Every row gives one point. The ring and each string are closed loops that go straight from each point to the next, and from the last back to the first. Before rounding, they use only three directions, however many columns there are. How many times does the string pass through the ring? Passing back the other way cancels.

Ring (6 x 4)
[[ 7.2 -0.1 -4.7 -0.5]
 [ 4.6  4.3 -2.8 -0.3]
 [ 1.6  3.7  2.8 -0.2]
 [ 1.1 -1.0  5.8 -0.2]
 [ 3.5 -6.4  3.5 -0.4]
 [ 6.6 -5.8 -1.5 -0.6]]
String (25 x 4)
[[  6.8  -1.5   0.9  -0.9]
 [  9.5  -2.6  -1.2  -1.2]
 [  8.9  -0.7  -0.7  -1.2]
 [  5.9  -0.8  -1.2  -0.6]
 [  4.2  -1.4  -3.8   0.0]
 [  4.4  -0.4  -2.4  -0.2]
 [  6.6   2.0  -0.8  -0.8]
 [  7.0   4.8  -1.7  -0.8]
 [  4.7   7.5  -4.1  -0.2]
 [  1.5   6.1  -3.9   0.4]
 [  2.5   7.6  -0.1  -0.2]
 [  5.0   4.3   3.1  -0.9]
 [  4.1   3.9   3.8  -0.7]
 [ -0.5   5.5   6.3  -0.1]
 [ -1.4   2.1   5.9   0.2]
 [ -0.8  -0.7   4.7   0.2]
 [ -0.9  -2.1   6.7   0.1]
 [ -0.4  -4.0   4.0   0.3]
 [ -1.3  -7.2   6.7   0.2]
 [  2.9  -6.6   7.9  -0.7]
 [  5.2  -4.8   5.6  -0.9]
 [  5.0  -8.0   4.4  -0.7]
 [  4.4 -11.8   1.5  -0.3]
 [  3.8  -8.5  -1.5   0.0]
 [  4.8  -4.0  -0.7  -0.3]]
Times through: 1
